Each wall is flat, endless, passes through zero and stands at right angles to its row. A trip goes straight from one point to another. Which walls does it cross, in order?

Walls:
(1): [ 22 -27 -29]
(2): [ 29 -37 -47]
(3): [-11   5 -24]
(4): [ 78  31 -29]
(5): [ 23 -42 -15]
Trips:
[-24  14  69] to [14 12  3] => 4
[-34  34  49] to [18 37 16] => 4
[ -4 -26 -21] to [ 11 -30  42] => 3, 2, 1
[ 17  57 -80] to [-41   4 -23] => 4, 1, 2
[-33  19 -19] to [  7 -59 -11] => 2, 1, 5, 3
[21 37 32] to [39 -4 22] => 5, 1, 2
[-23  35  50] to [69  4 43] => 4, 5, 1

Walls:
(1): [ -9 -55  -8  31  36 -27]
(2): [ 39 -39  -2 -23 -20  38]
(3): [-19 -26  -3  17 -14  11]
(4): [ 31 -15 -58 -33 -43  45]
(5): [ 12  20   7  33  18 -17]
(6): [ 14 -35 -30  22  -3  25]
(7): [-28 -11  71  -3 -17  17]
(8): [-50   2  11  20 -41  31]
Trips:
[ 12  33   9  63 -79  55] to [ 11  14  65 -71  48 -27] => 6, 3, 4, 8, 2, 5
[ 29  23  26  35 -50   7] to [ -5 -26 -43  -1  -4  12] => 6, 7, 5, 1
[ 36 -41  20  11  11   1] to [-31  95  29  10  17  -6] => 3, 6, 2, 1, 8
[-14  25 -18 -37  19 -10] to [  9   9 -17 -30   5   8] => 2
[-49  53  16 -10   2  27] to [-16   9  12  24  48  -4] => 5, 1, 8

Walls:
(1): [  0  -7 -29 -21 -16   8  24   4  24]
(2): [-55  -6  16 -42  -2  34 -28 -12  13]
(3): [  4  29  -3  11 -30 -57  51 -14  11]
(4): [ 19  19  34 -26 -10  29   8  12  -5]
(5): [25 62  9  4 -7 -1  2 19  2]
(6): [-24 -20 -14 -22  -7  -4 -27 -43   7]
(7): [ 14  26   4   3  14   0 -20  33 -13]
Trips:
[ -7 -12   0   1  46 -45  26 -20  -5] to [ 39  24 -16 -18  -9 -27 -25  36   4] => 6, 7, 5, 1, 4
[ 32 -26  20  20 -36  27   6   6  17] to [  8 -19 -38  -9  14  24  34   6  20] => 4
[-52  17  34 -43 -28  11   4  11 -12] to [-19  -3 -15  -1 -25  10 -21  16  -8] => 5, 7, 4
[ 21 -25  29  20  35 -16  27  16  15] to [ 24  13  40   8  -4  -2  12  -4 -45] => 4, 5
[ 21  -2  10  16  13 -37  49 -39  11] to [-29  -1  29 -14  -7  -9 -27  18  -4] => 1, 6, 2, 4, 7, 3

Walls:
(1): [  0  41  -5 -43   4   2  -7  -3  17 -53  24 -59]
(2): [ 20   0   3   8 -17  17  18  33 -46  30  35 -25]
(3): [ 20 -22  11 -20  17  -9  13  18 -28 -45  32 -21]
(4): [  1  33   1  -4  -9   8   1  52 -18   8  -6 -89]
(5): [ 15   5 -38  22  35 -20 -48 -19  54 -49  15  28]
(6): [-19   6  17  51   9  51  14  -1 -10 -37  24  -1]
(7): [-51 -14  12  -5  34  41 -26  35  14  26 -29 -34]
(8): [-25 -27 -43  -2 -11 -28  49 -53  18  16  31 -25]
(9): [ 39  43 -38 -40 -10  11   6  -5  -2 -15 -50 -13]
Trips:
[ -8   3  10   7 -12  38 -26   4 -24  27 -25 -15] to [-22   1 -23  -7  21   8  59   1  56  39   9 -22] => 8, 6, 9, 1, 2
[-20 -17 -27  30   9  65  10 -17  95  22  -8  43] to [-45 -40 -47  68   0 -27 -28 -36   3  31 -47  18] => 6
[  0 -18 -34 -59 -56  25 -10 -57   3  19  95  54] to [  5 -43 -23  18 -26   1  25  10  46  35 -35  54] => 1, 2
[-34  19  -7  33 -28  36 -10  12  -7  40  -1   1] to [  9 -14  -3  12 -62  -4 -11  -4 -16 -14  16  48] => 4, 7, 5

Walls:
(1): [ 29  53  13   5  -4  -7 -34 -16  57  25  28  26  -8 -75  29 -18   2  15
  27   8]
(2): [ 53 -25  38  -3 -34  55  86  25  17  64 -35 -29 -56 -46  31   9 -27  -6
  65 -19]
(3): [ -6 -57  16  16 -16 -13   3 -52  27 -38 -27  -4 -55 -39  16 -50  33  26
 -36  18]
(4): [ 21 -12 -59  20  49  -6  -5  55   4 -24 -12 -83  25  33  -7  20  38 -13
  21 -10]
(5): [ -4   8 -26  10 -44  25  23  15   0 -24 -49  -2 -47 -29  -6  43 -10  24
  31 -26]
(6): [  2  -7  39 -52  26  -6 -11  15   1  30  -4  -6 -27   6 -29  -4  21  54
  34  15]
(7): [-40  19 -27 -41  19   5  45 -13  43   8   1  15 -76  -8  17  -9 -25  -4
 -35  -9]
(8): [-12  25   9  20 -20  44 -67  18   8 -45   5 -52 -33  17  22  21  25   3
  59  14]
Trips:
[  2  -4  65 -44 -49 -18  -9  21  46 -34  38 -59   5  10   5   1 -23  -9
 -35  22] to [-24  17   0  27 -14  32  -9 -16 -60  -5  19 -10 -10  21  39   9  16 -26
 -28 -17] => 1, 6, 7, 3
[-26  17  31  32  -2  16  30  59   6  11 -32  11  -1  26   4  20   0  20
   4  10] to [ -4  19  -6  38 -32 -30 -11 -10 -34  52  50 -22  19 -78   8  46   0  11
 -29  54] => 4, 1, 6, 8, 5, 2
[ 69 -15  92 -18  23  28  -1 -16 -40  12 -19 -70  36  37  -2  11 -95   4
 -15 -54] to [ 63  63  28  37  22 -11  23  44  27 -20  29  41 -14  42   5 -21  48 -13
  -4 -19] => 1, 8, 6, 2
[-21 -44 -41  15 -25  -4  23 -54 -10  28 -51 -33 -15 -12  -1  12  36 -34
 -28  40] to [ 36 -22  59   1  49   1 -12  31   0   2 -32 -13  16  -1   3  41  49   0
  23 -61] => 7, 6, 8, 3
